Every row gives one point. Any point is a mix of the corners, with weights that add up to 1. It lies inside the corners' shape when no weight is negative. Is each point inside? If not, which corners have a negative weight?

Corners:
(1): [-18.8  48.0  -3.8]
(2): [ -6.7 -25.3  -3.0]
(3): [ -2.0 -12.8 -22.9]
(4): [10.5 16.7 -4.2]
Points:
[-10.6  43.1   1.9] => outside (3)
[-13.7  45.4  -6.7] => outside (2)
[-4.8 17.3 -6.6] => inside
[  2.2 -23.0 -19.2] => outside (1)
[ -6.8 -17.3  -3.8] => inside
[-9.6  0.9 -4.9] => inside
[-12.1   6.7 -13.2] => outside (4)

Corners:
(1): [-26.8 -15.4   3.0  23.2  20.8  -9.3   3.8 -11.4  16.2]
(2): [-33.5 -27.5   1.0  -3.7 -25.5 -24.7  -3.0  -6.4  27.8]
(3): [ 12.4  20.1  -2.8 -16.7   5.6  22.7   4.6  -8.3 -54.6]
(4): [ 42.5  10.4  15.6 -40.2  16.6  40.4  -9.1   0.2 -24.9]
(5): [ 34.2  23.2 -48.1  -7.1 -18.7  23.8  41.4 -13.9  19.3]
(6): [-46.7  14.4 -13.9   4.6  11.6 -34.7 -11.9  -1.1  -2.1]
(7): [-28.9  -7.0 -15.9  16.6 -11.4  -3.0 -25.0 -21.0  14.4]
(8): [ 13.3  33.1  27.8 -16.0  16.3  52.2  15.5   8.6 -24.4]
(9): [-51.2 -30.2 -25.5   5.4 -15.0 -21.8 -15.3  12.7  27.3]
(10): [ -6.9 -23.7   2.7  21.2 -26.4 -18.6 -10.4   9.3  25.9]
Points:
[-15.8  -5.4 -22.1  -4.6  -4.5  -6.1  -3.1 -14.0  -1.2] => outside (8, 10)
[ -2.0   7.3  -5.5 -14.0  -3.2  15.9   0.4  -2.6  -6.7] => outside (1, 10)
[-0.7  8.1 -6.6 -8.0 -7.1 12.8 -2.0 -1.9 -6.1] => outside (1)
[-19.3  -4.3  -6.9   4.0   2.6  -4.8  -1.8  -3.3   0.6] => inside
[-31.3   7.7  -1.8  -9.7   5.6  -0.8 -18.1  -3.3 -20.5] => outside (1, 5, 10)
[-27.2 -12.7 -10.5   1.3  -4.2  -4.3  -6.3   5.2  12.3] => inside
[-28.1  -3.5  30.6  11.3  14.5  -5.0 -13.1  -4.3  11.9] => outside (3, 5, 9)
[-6.9  3.2 -6.8  0.1 -3.4  5.4 -5.0 -5.8  3.5] => inside
[-19.6  -3.4 -11.6   8.3  -7.8   0.2 -14.7 -13.6   5.7] => inside

Corners:
(1): [ -9.0  21.9 -12.5  19.0  33.3 -11.8  27.8  49.5  28.4 -35.9  11.1  -4.8
 -31.4 -22.1 -15.2 -19.8  -4.7 -50.9]
(2): [ 22.4  26.4 -32.7 -24.8   8.7 -28.4   2.7  33.9  17.0 -50.8   2.5  -9.0
 -14.0  -0.3 -13.8 -32.0  21.4 -42.2]
(3): [-25.8   9.0   6.6 -33.7  -7.1 -11.7   9.6  -2.1  -3.7  10.3   5.7   0.0
   9.8 -39.2  10.7   8.9  -5.6  10.2]
(4): [-18.0  54.5 -11.6 -12.9  32.5 -20.5 -20.8  32.9  13.7   5.4  44.3   7.8
 -20.9  -7.7  19.2 -49.1  -2.7  -8.9]
(5): [  1.2 -39.7  25.2  10.8   4.0   7.9  -4.0  -8.0 -13.9  15.6 -17.5   5.5
  -5.6   6.6 -12.3 -42.6 -25.0 -27.3]
(6): [-31.3  23.3   2.5   9.4  -2.2 -38.2 -18.8  -7.6   4.3  -5.5  24.8 -15.8
  -7.4 -22.0   9.5 -37.9  -5.2   4.2]
(7): [ -1.2  14.1  -3.8   5.1  24.7  15.1  25.4  43.4  30.4 -35.3  -3.7 -11.1
 -30.3  -4.1  -0.1   7.8  39.3  -0.6]
(8): [-15.0  -7.4  19.4  31.2 -11.9 -18.4 -17.5 -12.4 -30.5  27.3 -12.9   9.5
   5.5  21.5 -24.6  28.2 -39.1  -0.1]
(9): [ 41.7  13.9   5.5  -1.6  35.0   6.3  40.8  12.5  -3.2 -23.2   0.9 -16.5
 -11.6  -4.2 -41.2   2.0  22.8 -10.2]
(10): [ -1.5  -9.9   3.6   1.0  20.3  -3.5  -2.6 -10.3 -36.3 -24.9   7.2  -4.9
   1.8   4.6   9.1  22.5 -30.2  15.9]
(11): [ -1.2  -4.8  22.6  27.4  -2.1  14.6   3.6  20.8 -50.9  -5.3  -0.5 -10.9
 -16.9   1.0 -21.6 -15.9 -24.0  -6.5]
(12): [ 12.5 -16.9 -10.7   4.0  40.5 -27.3  14.5  42.6   1.5  -9.3 -14.7 -27.7
 -31.9   4.1 -26.6  12.1  13.1 -13.1]
(13): [ 13.8   6.7 -14.6 -14.9   5.3  -5.4  24.2  34.8  26.7 -23.2  51.9 -28.8
 -45.4   3.1 -21.4 -15.1  -2.0 -21.3]
(14): [ 24.1 -11.2   6.9  33.3 -10.1  -3.5  -0.2  -9.4 -35.2  14.8  -2.2  12.9
 -14.0 -11.9  12.1   4.2 -21.5 -15.9]
(15): [ 13.4  -3.6 -32.2  16.6  23.2  27.9  13.8  27.4   1.3  -9.0   3.0 -45.5
   8.5  -4.5 -17.9  34.3  22.7 -13.4]
(16): [ 24.6  10.2 -34.8  13.1  24.0  23.0  44.5  30.8  11.8 -17.6 -35.2 -29.1
  22.8 -20.4 -15.6  26.0  -5.0  22.6]
(17): [ -2.1  12.2  36.5   6.1  -4.8 -24.4 -14.9  -8.7 -10.9   3.5  11.1 -30.2
  32.5 -17.1  39.6  21.6  -1.8   9.5]
(18): [-15.3   9.8   6.4  15.6   5.1  11.8  -8.5 -27.6 -35.7  26.1 -21.4 -19.1
 -28.5  14.4  13.6   1.6 -45.1 -17.1]
(19): [-22.6  -5.2   7.2  16.8 -14.0 -15.8  17.0 -27.0 -38.5  17.0   1.2   4.5
  18.4  21.6  25.5  -2.0 -11.3  -1.2]
Points:
[ -3.9   6.0  -0.2   3.7   4.7  -6.7   6.8   1.2 -13.4  -1.7  -1.4  -8.3
  -6.4   1.2   1.6  -4.5  -8.7 -11.1] => inside
[ -1.5  21.6  -8.2  -1.9  11.8  -2.7   8.7  18.0  20.8 -12.6   5.9 -13.1
  -4.2 -14.2 -10.5 -11.9   1.7 -15.3] => outside (10, 11, 12, 14, 19)
[  7.3  -1.0   2.2  13.8   3.7   4.8   3.6  -1.3 -16.5   0.6  -0.3 -10.9
  -2.1   5.7  -1.3  -2.3  -8.5  -6.3] => outside (1, 3, 12)
[ -1.8   8.7   1.5  10.2   7.1  -0.3   7.1   8.1  -3.4  -3.3   2.8 -10.6
  -8.3  -6.6  -0.7  -8.7  -4.9 -11.5] => outside (10, 12)
[  7.7   3.3  -0.8   1.5  14.4  -5.7  11.7  15.4  -1.3 -11.9   3.6 -13.2
 -12.5  -2.4 -10.7  -3.6   0.4 -11.4] => inside
[ -6.9  10.2  -4.5  15.8   7.5 -12.3  -2.6   8.5 -12.7  -0.3   8.1 -12.7
  -9.3   1.8   1.4  -2.1 -16.4 -11.5] => outside (3, 5, 7, 9)
[  4.2   1.3   6.4  14.2   3.2  -4.2   2.6   7.3 -20.0  -2.8   0.6  -7.4
  -6.6  -3.8  -2.6  -0.1 -12.7  -7.9] => inside
[  1.0  17.6  -4.5   0.5   5.8   3.3   0.1   2.2 -12.4  -6.4  -2.5 -17.4
   6.7 -10.1   5.8  17.1  -0.6   9.9] => outside (1, 5, 12, 13, 19)
[ 15.8   8.1 -11.3  12.5  12.5   1.8   6.7   5.1 -19.8  -8.2   2.6 -25.9
  -3.2  -0.3   3.3  10.4  -6.5  -3.5] => outside (1, 3, 5, 7, 8)

Corners:
(1): [ 14.1 -18.2   6.4  -6.1  -1.3  27.2 -12.9  14.7 -30.4  -0.9  18.7  20.7
  70.3  10.0   1.2  -8.5  10.5 -20.1  22.3  -1.5]
(2): [  5.7  13.2   5.3   9.7   7.3  19.7 -12.1  22.9   8.7 -87.4  18.9  24.0
 -15.0  38.1  -7.3  -2.4 -10.0   1.0  33.5   2.6]
(3): [ 12.6 -38.8   7.5 -19.1 -13.4   0.9 -13.8  23.3 -46.5  10.5  -5.2 -41.7
 -17.4 -18.4 -25.2 -25.6   4.5 -12.9  20.9 -19.3]
(4): [ -8.5  28.3  10.4   5.8  17.8 -24.1 -10.0  17.1   5.5  20.8 -29.1  -3.7
   6.5 -18.9 -17.4 -23.7  -0.6  59.0  -6.8  59.2]
(5): [  6.2  15.0   1.4   2.4 -42.0   7.4  21.8  15.9   8.8   2.7  -3.0   1.9
 -10.4  30.1  -6.5  -7.0 -20.9   8.9  -7.5 -16.1]
(6): [ 18.0   9.6  -4.0  11.2  14.8 -19.5 -14.7  22.9   4.3 -45.4  -1.5  23.8
   5.1  -7.2 -17.8 -29.3  19.4   5.6  -2.1 -13.4]
(7): [-17.7   9.8 -19.6 -13.1 -13.9   9.6   9.0   2.3  -9.5 -26.3  -8.2  12.1
 -19.5   2.5  -6.2 -20.3  16.4 -26.2   0.1 -13.9]
(8): [  8.1  -8.9  17.0   5.7 -11.1   2.1  -0.9   0.8  10.8  17.5  46.4 -28.2
  54.8  -0.3 -15.1 -11.9   2.2 -18.2  77.0  -9.5]
(9): [ 12.5  14.5   5.9  13.7  13.6 -11.1  -2.4  13.9 -56.9  20.1 -12.7  25.4
 -14.7  -7.6 -20.9 -26.7  30.3   1.2 -15.9 -16.1]
(10): [ 17.1  13.0  -1.9 -36.9  15.7   7.0   7.1  17.9  11.4  -2.3   1.8  39.9
  29.4  31.8 -16.0  41.8  -7.8  -4.4  15.3  -4.7]
(11): [ 17.6   4.2 -12.8  -2.4  10.6  -4.8 -10.9 -22.6  -4.0   4.4  -8.7  37.1
  -3.5  -2.7  19.7  22.3   9.8  21.3  -4.9   4.9]
(12): [ -2.2 -63.8  19.9  -4.8  -9.1  -4.2  35.0  25.6  22.3  -9.9   0.0  16.3
  -8.1   8.9 -10.1   8.6 -29.4 -20.3  24.6 -23.2]
(13): [ 15.5  12.7 -34.9 -18.9 -15.9  -9.4  36.7  18.0 -31.2  16.5  39.6 -35.6
   2.9  -3.6  -3.5 -20.6   3.7  -9.5   4.4 -14.6]
(14): [-56.9 -21.6   9.2  10.7   9.7  -9.4  -8.7  18.5  -1.7  20.5  -5.1  -2.8
 -10.1  30.4 -13.4  -9.7   3.7 -28.5 -13.1 -20.9]
(15): [-14.1   6.1  15.1   7.5  15.1 -16.8 -17.7   5.1   4.0 -27.0 -20.4  40.8
  43.2 -18.8 -19.8  30.2  11.8 -15.1   5.7  30.6]
(16): [  1.8  23.8  11.5  13.3  13.3  -0.6 -11.2   3.9 -35.1  -9.8  -8.7  22.4
   2.0  -2.1  14.0 -13.6  -7.3 -15.9  -9.2  -1.6]
(17): [ 12.0   2.9  15.3  -1.3  -1.7   8.4  29.6   9.5   4.5   1.8  37.6  31.4
 -21.7   2.8  -2.7 -11.4 -13.1 -12.7  -0.2   4.2]
(18): [-23.5  11.7 -25.6  -8.6   2.9  -0.7 -10.3  21.8   6.6  10.8  -8.5  35.1
 -12.6  63.5 -13.7 -14.7  -7.9 -27.8 -22.1  15.0]
(19): [ 10.6  13.5  -0.3  22.4  -9.1  -3.9   9.9 -51.1  -8.3  33.4  -2.6 -43.8
   8.8 -18.4 -38.8 -26.2  20.9 -18.4   0.8 -22.3]
(20): [  2.2  14.6  -2.4 -22.3 -10.5   5.1  34.8  14.9  23.0 -28.6  13.0  49.3
 -15.8  60.2  30.0   3.8  -2.1 -22.9  -3.5  29.1]
(21): [ 17.6  -6.0  -7.4   5.3   8.9  31.6   0.5   7.5   0.6  19.5 -17.2   9.7
  -9.5   1.0  20.2 -15.9  12.3   0.9  -1.0  -3.0]
Points:
[  1.8   8.7   7.8   2.1   2.1   2.0   1.5   9.8 -12.6  -4.1   5.9   7.2
   9.3   1.4  -9.3 -12.0   6.0  -9.3   7.6  -1.1] => outside (11, 12, 18)
[ 11.8   2.0   9.9   1.3   0.4   8.1  -3.5  11.8  -6.3 -17.9  -3.8  10.5
  15.7   2.1  -8.1  -9.9   3.6  -3.5  20.2   0.7] => outside (11, 13, 14, 17, 18)
[12.3  3.0  2.8 -1.5 -1.5  1.6  5.6  3.1 -9.6 -5.9  4.1  7.4 12.6 -7.0
 -8.7 -5.6  6.1 -6.1 11.0 -0.5] => outside (14, 18)
[ -1.7   9.3  -2.1   1.2  -3.7  -5.9  -2.7   3.4 -18.1  10.0   4.5   6.5
   6.1   4.9  -7.0 -16.7   8.9  -8.4  -2.4   2.9] => outside (2, 10, 12, 21)
[  3.0  -0.7   3.2  -2.0  -2.3   0.2   3.9  11.6  -1.0   0.8   4.7   8.8
   8.9   6.8 -10.8  -6.2   1.2  -4.2  11.3   1.5] => outside (16)
[ 0.0  2.4 -2.1 -3.8 -1.3  2.6  3.6  8.9  0.4 -3.8 -2.5 14.6 -1.1 14.4
 -3.8 -2.2 -1.1 -5.7 -2.4 -3.7] => outside (8, 9)
[  3.2   4.7   3.3   2.4   3.2   4.1  11.2  15.5  -5.0 -10.6   7.1  31.5
  -2.5  21.7  -3.6  -7.2   1.8 -19.3  -7.2  -5.2] => outside (3, 4, 7, 8, 11)

Corners:
(1): [  5.6  -9.7   7.8  22.1  10.5  28.1 -35.8  22.6 -25.1  14.3 -32.3   3.3
   6.3 -12.1 -27.4   9.2 -10.0  18.1  21.7 -11.4]
(2): [ -6.2  12.9  18.7  16.6   6.9  -7.3  15.9 -13.2 -15.9  46.7  -2.4 -44.7
  25.4   7.9  -7.7   1.7  -5.0   8.6  10.3 -16.4]
(3): [ -4.5  19.1  -5.8   4.6  20.9  36.7  -8.4  16.3 -14.8   6.5  -2.3   2.4
  10.7 -28.4 -23.3   7.6  -2.7   5.8   7.2  14.7]
(4): [-15.6  15.6 -31.7  -6.3 -17.9  48.2 -25.1  15.6 -37.2  -1.0 -19.9 -12.2
 -31.8  -4.0 -13.9 -11.5 -14.0 -32.8   7.9 -18.3]
(5): [ -8.3  -7.4  18.7 -14.3  30.1  -9.0  -3.9   1.6  34.3  31.4  -3.6  16.4
 -16.5   6.6  16.1  12.4  -1.8  -6.2 -10.4  40.6]
(6): [ 35.9  -1.4 -19.3 -16.2   0.4  39.8 -25.9  21.4 -37.2   0.2  22.1  -6.8
   5.2  -4.2  -8.7  -5.6 -23.1 -23.2  -3.6  -8.2]
(7): [ 20.1   2.8  11.0   0.9  23.4  28.2   5.1 -29.2  39.8  16.8  -2.8  26.6
   9.3  10.2  34.9   6.3  18.1  -6.8 -16.7  38.6]
(8): [-10.0  -8.9  11.1  29.6  -3.8  26.9   3.8  22.6  23.3  12.6  13.4  31.7
  -0.2  -9.3  20.1  33.9   8.4 -13.8  14.1  14.5]
(9): [-14.3  24.3   4.0  20.5  -1.1 -34.6  -3.4 -13.5 -22.9  35.5  24.4  -4.2
  24.3  -9.2   8.4 -35.2 -25.1 -13.8  -0.4 -40.1]
(10): [ -2.2  45.9  21.2  18.7 -26.8 -32.5  11.0  33.3 -54.1  25.2 -12.1 -37.3
   7.9 -22.6  11.5 -28.7 -24.1  19.8 -25.5 -33.0]
(11): [ 17.4   2.2  12.1  -3.0   7.7   3.2  26.0   1.4  30.0   9.1 -19.0  32.8
  11.4   2.2   9.8  12.5  -7.0 -31.9  31.6  12.6]
(12): [  9.1   7.6 -49.1  -9.6  14.0  31.1 -35.8  23.0  -9.2 -15.3  -3.4  -8.8
   5.3  -0.7 -12.7 -16.1   7.8  -7.4 -21.3 -23.4]
(13): [-22.0  22.5  20.3  11.1  12.4 -15.6   2.4 -22.3 -26.9  20.0   1.0 -12.9
  42.8  -0.6  17.8  23.1  -5.2  15.5  10.4 -40.5]
(14): [ -3.8  -4.4  27.4   5.3  15.1  -8.4   3.7 -12.2 -14.0  17.7 -13.4 -12.4
  29.4 -10.4  14.4  -6.2  19.2 -28.1 -30.4 -14.9]
(15): [ -2.5  14.2  -5.5 -19.0 -30.4 -27.6 -20.6   3.5 -36.7  57.6  -4.3 -21.2
  23.5  -3.6  13.9 -10.5   8.4 -17.9 -37.7 -19.8]
(16): [ -1.2   3.7 -19.6  -5.2   5.4  39.4 -48.1 -16.5  12.6   2.2   4.7 -20.9
  17.0 -22.2 -25.6  14.9 -18.7  -7.0   1.9  -6.6]
(17): [ -5.9   8.2  13.8  27.4 -11.2  -1.9   2.5   3.4  13.0 -10.6   2.3   7.6
  12.1  27.7  12.6  26.9  11.7 -12.2 -12.5  41.2]
(18): [ 8.9  4.4 38.7  9.4 20.8 18.6 -9.7 -4.5 44.1  1.5  3.4 31.7  7.5  3.2
  7.8 19.4 21.8 13.2 52.0  2.9]
(19): [ -6.0 -29.2  24.9  -1.0  -3.2   9.2  19.5 -26.3  21.9  -1.8   7.2  28.6
  -8.6 -10.1 -16.1  21.7  11.2   5.1  13.0  27.6]
(20): [ 19.7  24.1  -4.0 -11.4  12.1  47.9 -17.1   3.9 -20.3   7.3   6.1  -0.7
   0.2  -5.6 -43.8   3.8 -14.1 -16.9 -16.4 -29.0]
(21): [-16.8  20.7  36.3  -7.6   4.9   5.9   6.9  -0.6 -20.7  27.5   0.2 -29.5
  50.9   7.0   2.6 -19.5 -21.4  12.2 -18.5 -37.5]
Points:
[ 4.5  4.4 10.5  0.8  9.3 15.2 -1.5 -8.4  7.4 15.7 -1.0  6.3 12.2  0.8
  9.1  2.9  2.3 -4.2 -6.9  7.1] => inside
[-1.0  8.8  9.0  5.6  1.6  1.6  0.9 -1.2 -1.7 15.1 -2.8  3.4 15.1  0.3
  5.5  6.9 -2.3 -9.9  3.1 -2.7] => inside
[ -2.7  10.1   3.1   6.8   3.1  12.9 -12.3   9.5 -13.6  13.7  -2.9  -7.3
  14.0  -5.4  -5.2   2.9  -8.3  -4.8   3.4 -13.8] => outside (7, 19)
[ -0.2  15.6  23.2   5.9   8.2 -10.2  -3.4  -4.9  -3.4  28.4  -1.9  -8.5
  26.0  -3.7  13.4   1.0  -4.5   3.3  -2.2  -1.8] => outside (4, 8, 12, 19, 20)
[  0.1  10.7   4.1   4.8   2.7   3.5  -7.4  -0.9 -10.9  17.9   7.7  -1.0
  13.6  -4.7   0.1  -6.5  -8.8  -8.8  -1.3 -14.2] => inside
[ -2.0   8.3   6.3   3.2   4.5  10.0  -7.3   3.0 -13.2  14.5  -1.2  -6.7
  13.0  -6.5  -6.8   2.1  -4.5  -6.5  -2.8 -11.4] => outside (7)
